Each row is a point. Examples show where two turns around zero, p and q, send a point. Write where each new point lands after one turn and then the other. Backwards means that the second turn is done in reverse. Each puzzle has new turns, and all numbers are rounded.

Turn p:
[-11  -7  25] => [-18 -10  19]
[ 48  14 -10] => [43 26  8]
[-17   9  -7] => [-15   5 -13]
[13 -8 -7] => [16 -4 -1]
[-17  -4   7] => [-17  -8   0]
[-16  -4  -8] => [-10  -8 -13]
Turn q:
[-24  33  15] => [-41  11  11]
[  3 -22  -5] => [ 16 -15  -6]
[10 -2  9] => [ 8  2 11]
[ 11  -8 -19] => [ 17   3 -16]
Where do these land?
p, then q: [  4 -11  32] => [ -4 -18  28]
q, then p: [-22   6 -10] => [-10  -9 -21]
p, then q: [ 13  19 -26] => [  4  32 -14]
q, then p: [  5 -14   5] => [10 -7 10]

Turn p:
[ 13 -15   8   1] => [ 14 -15   7   2]
[-11  16  34  -2] => [-18  -4  20 -28]
[ -6  12 -23  29] => [-9 27  6 27]
[ 33  -9   6 -48] => [ 39 -18 -24 -33]
[-29  -4 -24  19] => [-26   9  -9  31]
Turn q:
[ 19 -18   6   6] => [23 -8  3 12]
[-12 -29  18  -2] => [ -3 -32  11  12]
[  3  31 -41  15] => [ -9  42 -32   0]
[ 11 -26   1 -21] => [ 19 -28  -7  -7]
[-21  43  17   1] => [-31  26  25 -18]
Where do these land?
p, then q: [ 31   5   4 -19] => [ 31   2  -5 -20]
q, then p backwards: [ 15  10 -12 -40] => [ 13  14  13 -39]
q, then p: [ -7   8 -11  38] => [-20  28  19  12]
q, then p: [ 2 25 27  3] => [-10  -4  15 -32]
p, then q: [ -6  -9 -26   8] => [-6 19 -9 20]
q, then p: [-35 -40  18   9] => [-20 -37  16  35]

Turn p:
[-20 -24  11   4  10  24  15  16] => [ -9 -29  11 -16   3  25  15  11]
[ -2  20  33  22 -12   8   6  -3] => [  0  16  39  12 -14  11   6   2]
[  7  25 -14   9 -11  -9   4  21] => [ -1  19 -13  18 -14  -8  16  16]
[  4  18 -27 -26 -30 -11   4 -18] => [ -2  24 -25 -14 -25 -26  -4 -19]
[ 21 -30  16  15  12   1 -11  10] => [ 26 -28  12  15  20   4   1   3]
[ 13 -11   8 -10  26  18 -16 -18] => [ 16  -1   1 -10  29  18 -15 -15]
[-25   0  15 -32  19  -7  14  12] => [-15  -2   5 -35   7  -1 -12  31]
[-20 -11 -16   5 -24  13 -32 -18] => [ -8 -14 -15  10 -25  16 -23 -30]
[ 22  13 -26  12   9 -37  15  -2] => [ -7  16 -15  21  19 -40  16   2]
Turn q:
[-21  24   5  27   0   8  -9  -7] => [-7 22 -3 30 10 14 -9 13]
[ -3 -28  26  11   4  -3 -17  -8] => [-13 -25  16  15  11   3 -15 -17]
[ 11   9 -23 -24  13   5  23 -21] => [ 27  11 -23 -19  -8   9  18 -17]
[ 23   4   6   6  -5 -12  21   6] => [ 18  -4   6   8 -10 -23  14   3]
[ -7  -8  -7  -9  15 -26  -2 -13] => [ -6   7  -9  -7   9 -12  -2 -29]
[ 48  -2  11  -4   4 -15   9  -2] => [ 38 -16  14  -2  -6 -27   1  -9]
[-34  -1   3  -8 -13  -6  38   1] => [-27  14  -1   5 -17   4  40  -8]
[-45  17   4   4  -1  -7 -23  23] => [-42  29   9   0  21   4  -8  17]
[-11  -1  11 -20  -9  15   3   3] => [ -8   0  15 -12  -7  19  10   2]
[ -1 -10 -12   2  31   9  -4  12] => [  1 -13 -17 -11  29   2   3   4]
[ 39  -3 -24  15 -39  30 -40   4] => [ 19 -22  -7  -5 -31   6 -53  40]
Where do these land?
q, then p: [ -6 -24 -31 -22   6  24 -29  16] => [  6 -19 -39 -32  -2  19 -21   7]
q, then p: [ 23  19  16   4  20 -26  17   7] => [  6  16  19  10  26 -32   7   8]
q, then p: [ -2  -1 -10   7 -10  -1  32 -15] => [ -9   3  -2   5 -15 -14  26 -17]
q, then p: [ 22  -1  17  19  20 -16  12   6] => [  2  -8  15  16  29 -23   7   2]
q, then p: [  5 -16   9 -35   8  29 -34  -4] => [ 29 -10  -2 -33   7  31 -25  -7]
p, then q backwards: [-14  27 -15 -24 -26  -3  -5  -7] => [ -8  10 -31 -11 -28 -16  -3 -12]
p, then q: [ 28   5  11  37   7 -26   5 -11] => [ 10   2   6  42  23 -23   6 -11]
q, then p: [-19 -23  -2  11 -30  27  -1  21] => [-12 -36  -3  -6 -30  20   7  15]
p, then q: [-24  22  -3  -2   2  16  -3  -8] => [-8 19  1 -2 -3 28 -1 13]
p, then q: [-13  -8   7   6   2 -23   6  -5] => [-22   0   9   5  10  -9  -3 -11]

Turn p:
[ -4  -9  -9 -11  -8  11   1  -2   2   9 -14] => [ -5   5 -14   2  -8   8   2 -14   8  -1 -12]
[ 25   1   6 -12   4  10   5  -4   2   3  19] => [ 27  10  13 -10  -4   6   6   0  11  -4   6]
[ -3   0 -14  11   3   0  -1  -8 -18   3 -10] => [  1  -2 -22   3   1   4  -2   0 -18   0   2]
[-13 -11  16 -18  -3 -15  14 -20  17  10 -14] => [-10 -12  -2 -20   2 -15   2 -30  16  16  -5]
[-12  -4 -12  11   9  18 -13  -4  10 -15   5] => [-10   8   6  16   5  12 -20  -8  -7 -11  10]
[  0 -11  -5  -7  10  -8  10   5 -16 -12   3] => [ -2 -12  -5 -16   9  14   3   8  -3 -10   1]
[ -8 -11  -7  -3   8 -15 -11   8   4  13  -6] => [-15  -6 -10   3   0   8   0   5  11  17   6]
[ -4   2  11  -9  -5  -3 -18  -5  16 -12  11] => [ -5   1  20  -3  -8  -6 -22   1  10   3   2]
[  1  11  21   6   4 -19   3   8  14 -13 -10] => [ -5 -10  11   0  20 -25  -3  10   9   4  -5]
[-10   7  -7   7  -2   4  11   4 -14  14  12] => [ -2   4   1   0  -7   7  19   1 -21   3   2]
[  9  16   0   5   6  17  -8   9 -14  -9   6] => [ 16  10   8   9   4   9  -6  15 -14  -7  -8]
[ 17  13 -11   8 -12 -16   0  12  11  -2 -10] => [ -4  12 -11   4   2 -22   6  21  11  -5   2]
[  3  -4  13  12 -13  16   6  -1 -13  13   8] => [ 16  -9   6  12 -16   0  15  -8 -12  -4  -4]
Turn q:
[-8 10 11  4 -8  4 -9 -7 -5 -8 13] => [-10  12   3   8 -15  -5  -8  -8  -8  -5   2]
[ -5 -18 -14 -12  -3 -29  -7  -4  -8  -6  12] => [ -5  -7  -4 -22   0 -24   2 -17   8  17   3]
[ -7   9  11  13   1 -14  -7   4   6  -5  -4] => [ -6  10  -7  11   4 -14  -4   8  -8   5  -8]
[-5  1 11 16 -7 10 -1 -2 -5 11 -7] => [ 4 -2  7 25 -2  5 -3  1 -5  3  1]
[ 12   4 -13  -3  -2  -1  -5  -8   8   6  -8] => [ 15  -5 -13  -4   4   2  -8  -3   6  -6  -1]
[24 -5 13  4  2  5  2  6  2  1  5] => [11  8 16 -1  2 -2 -4 16  8 -7  7]
[-10   1  -8  15 -10  16  -6   2  -3 -11  -6] => [ -9 -14  -5  11  -7   2  -6   2 -17  -7  10]
[ -4  -2  14  -5   2   0 -11  -3  -5  -8  -9] => [ -9   0  11   1   4  -2 -13  -3  -5   0 -10]
[ -8   8   4 -13  -9   1   5  13  14   7   7] => [-11   5  -9   2 -12   8   6   8  17   2  -8]
[ -4  -1   4 -12   9  10  48  -5  -2  -2  -5] => [  6  -4  15  -9  -4  19  40   2  -5  -9 -17]
[ -9 -17 -35 -12  19 -12  -2  -7  12   8   6] => [ -4 -12 -23 -19  23  -1  14 -21  15   4  10]
[ 24  10   2   4   5  11  -6  10 -14   7  -4] => [ 17   8   8  -3   1  15 -16  14  -5   4  11]
Where do these land?
p, then q: [  8  -6   1  -2 -18   8  -7 -10   7   2   5] => [  5  -2  -6   3 -14 -15  -9   0   3  -9  -4]
p, then q: [ 10  -9  -9   1   3  -6   4  -9  -3 -13   0] => [ -8   1  -3 -19   0  -4  -3  -2   2  -8   8]
q, then p backwards: [ -2 -19  -7   0   4  -3 -14   6   4  -6   2] => [ -5  -6   3   5   6 -19   2  -4  11  -9  -3]
p, then q backwards: [ -4  -3   1 -23  -1  -2 -10 -16   7   9   0] => [  1   4  -3 -21  -7  -9 -11   0 -13   9   9]
p, then q: [  0   9   0   2   7   0  18  26 -15  19   3] => [10 -6 11  1 -1 21 26 16 -7  7 -3]
q, then p: [-16  31 -14  23 -18   3   8   1 -15  -8  11] => [  1   4 -16  -4 -31  -2  15  12 -29 -17   0]
q, then p backwards: [ -5   9 -19  15  -8  13   1 -10   6  -8  -7] => [  1 -14  -9  20  -6   5   3  -7 -19  -4  -5]
p, then q: [-2  9 12 -2 22  3 24 34 -5  1 13] => [ -4   9  27   2  14  22  24  21  -6  -2 -10]
p, then q backwards: [ -7  -7   3  -2  -9  -2   3  -3   1  -8 -11] => [-7 -4 -2 -7 -6 -2 -6 -7  7 -8 -4]
q, then p: [ -2 -13   9   1   3  -5  -6 -17   9   9   0] => [  2  -4  -1   1  15 -13 -10  -7   3   5  14]
p, then q: [ 13   3   6  -3   3 -13  -5   7  12   2  -8] => [  0   6 -12   1  12  -4   5  11  14   3  -3]
p, then q: [  7  -5  18 -11  11   3 -16  -9  -6   1  -9] => [ 12  -6   2   4  15   2 -18   0  17  -5   6]

Turn p:
[  6   5   4  13 -24 -35   5  28  -8  19  11 -24] => [-11  36  11 -16  11  20   5  -1  12  15  22 -28]
[ 12  -4  10 -34  12  10  -2  14 -11 -30 -22  22] => [ 25  -1  -7 -20  -8 -34  21  13 -17 -10 -21  11]
[-18   2 -28  -2   2 -20   9 -24  10   5   4 -14] => [-32  -2  11  11  -7 -11 -14 -12  25   8   4   5]
[ 15  26 -13   7 -14  -2  29  23  -9  23  15 -16] => [-8 18 -8  3 12 20 23 17 19 33 24 -2]
[-16 -16  -8 -29  13  21 -25 -26   3  11  16  -4] => [-10 -37  -4 -18   4  -2 -15 -24   2 -14   2  31]
[ -7  36  24  21  16  -7  -3  28  -9 -19 -17   9] => [  2  25  -4  15  32 -10   8  24 -29   2 -22 -18]
[-23   5  -7  20 -15 -22  23   8  13  11  37   8] => [  6  18  17  23  16   4 -20 -17  14  32  25  -4]
[-14 -14 -16 -12 -17  15 -12 -20  18  22 -13   6] => [-12  -3   0   1 -27  14  -9 -24  -2  -9   0  32]
[ 30 -19 -19 -17  18  16 -33 -16  10  -1  -9  15] => [ -1 -30 -22 -25 -33  -7 -20  11 -13 -12  -5  14]
[ 12  25  30  19 -22 -23  23  -2  -1   6  14 -10] => [  9  20  -1  11  17  24   9  -7  21  24 -12 -34]
[-11 -22 -21   0 -14  24 -22 -25  17 -17   6 -16] => [ -2 -13  -2   5 -12   4 -27  -6  22 -40   7  23]
[ 12 -25  15  -8  30  22  -3   4   9 -10 -24   0] => [ 12 -28  18 -11 -14  -2   8  22 -21 -19 -17   6]
[  1   2  28  20  14   2  11   9 -43 -20 -18  25] => [ 20  -2  -9  21  10 -21  32   3 -33  -9  -6 -33]
Turn q:
[  7  12  20  20  -4 -17  -8  -7 -14 -13 -16 -32] => [ -3  21   1  18 -16 -25  18  -9  -3  19 -21 -10]
[ 18  11  11  11  -1   7  -3  -3 -16   8  19  42] => [ 22 -28  11  22  27   8 -10   2  -7  10  -6  15]
[ 14   4   5  17  13   0   6 -22  10  23  25   1] => [ 20 -11 -31   6  12   2   9  -2 -10  19  11   9]
[-17 -32  -3 -20  12  -4 -20  -5  -1 -14  -5   2] => [  3  17  17 -23  14 -15  -7   5   8 -13  18 -19]
[-27 -21 -21 -21  13 -13  25  19  33 -41  -8  21] => [ -5   5  18 -57   7  18  17   7   1 -47 -10   0]
[-23 -15 -10 -25   4 -31  20  33   6 -28  13   8] => [  4   8   5 -32   0  -3  -4  22  -4 -52 -24   1]
[-14   2   4 -20   9   0 -15  11  29 -18 -24  -1] => [-12  27  28 -24  -9   4   9   2  -3  -8  13  12]
[-29   4   6   3  18  26  17   9 -22  -9  18  11] => [-21 -17   2  -2  26  10  -8  21 -29  -3 -10 -19]
[-14   7 -17  38 -20  14  13 -22 -26  31  20  25] => [ -9 -54 -24  28  24  -2  -9 -28  -9   1   2  -6]
[ 25  -2  12  18 -16   4 -23  20  14   9  -4 -30] => [-11  20  -9  27 -14 -11  14  12  28  14   6  20]
[ 13  -7 -15  -9   1  -8   1  -5  16  -8 -26   1] => [  6  11   9 -20 -11  10   6 -18  20   0   0   3]
[ 35   8   6   6 -30  21   3 -26  -9  13   8 -19] => [ 14 -16 -13  38 -24  11   8  -3  14  26  11 -14]
[-11 -19  14 -29  12  -9  12  15  11   7 -28   5] => [ -5   2  16 -44 -15  -9 -15  13   6   3   0   8]
[ 42  12 -22   5   4   3 -20  -5  -9  19 -22 -40] => [ -1  36 -22  23 -19  11 -13 -23  29  32   0  -2]
[-19  35   9   5 -15   6  -6 -12 -21  20  31   5] => [  0 -21 -10  38   0  -6 -15  -3 -41  -3   8   0]
Where do these land?
p, then q: [ -2  13 -29  15  -1 -28  17  23  -5   6   3   3] => [ -9  -1 -29  17  -4 -12 -10   4 -29  -9  -1  24]
q, then p backwards: [ 14 -16 -35  41  -8  -1  16 -12  17 -23 -27  12] => [ -7   6  28 -31 -23   1  17 -32 -24  15   6 -32]
p, then q: [-21  14  32  -3  -4  24  27  -7  15   9 -26  20] => [ -8 -35  13  -3   5   4   6 -21  10  41 -25   1]
p, then q: [ -5  -4 -14 -14  17  -6 -17  32 -26   0  -4 -19] => [ 10   9  -1 -15   1  -2 -19  24 -28 -25 -16  -9]
q, then p backwards: [ 24  -2  16 -18   2  17   8  -3   7 -10   3 -18] => [31  0 -1 12 -7 -1 21 15 10  6 -6 -1]
q, then p: [ 18  -3  -5  13  -6  34  10   0 -11  -5   0   8] => [  0 -17  23  11  -2  24  -2  10 -11  -9   8  12]
p, then q: [ 14  -2  -4 -19 -45   6   8 -16   9  -9 -11  12] => [ 11 -16  10  10 -23  28  18 -27  11  -7   8  13]
p, then q backwards: [  8  12 -13  -1 -17 -13  -4 -25  -4  24 -16  -2] => [ -1  12 -19  11  -7   9  13   3   4   8 -22 -29]
p, then q: [-16  -2  11  25  -1  12 -46  -4  39  19  21 -15] => [-15  22  37  19  39   5  -7   7  -3  16  35 -16]
q, then p: [-41 -20  25 -15  26 -23  45   5 -44  -3   8  -9] => [-39  26  17 -55  -5 -27  30   4  -4 -31   6  -9]
p, then q backwards: [ -4  22 -12   9   3  -7 -33   0   4 -17  18 -10] => [-12 -16 -19  -2  19   0  -9  22 -19  19  13  -2]
p, then q: [  1   6  48  -8   8 -20 -24  14   2   1  19  14] => [ 14  33   3  -6  -9   5 -31  -5   1  38   3 -19]
p, then q: [  9 -20 -18 -25  25   4  -5  -7  -3   8  12   5] => [ 21 -10   2 -14   1 -19 -16  11  15 -22  14  -4]
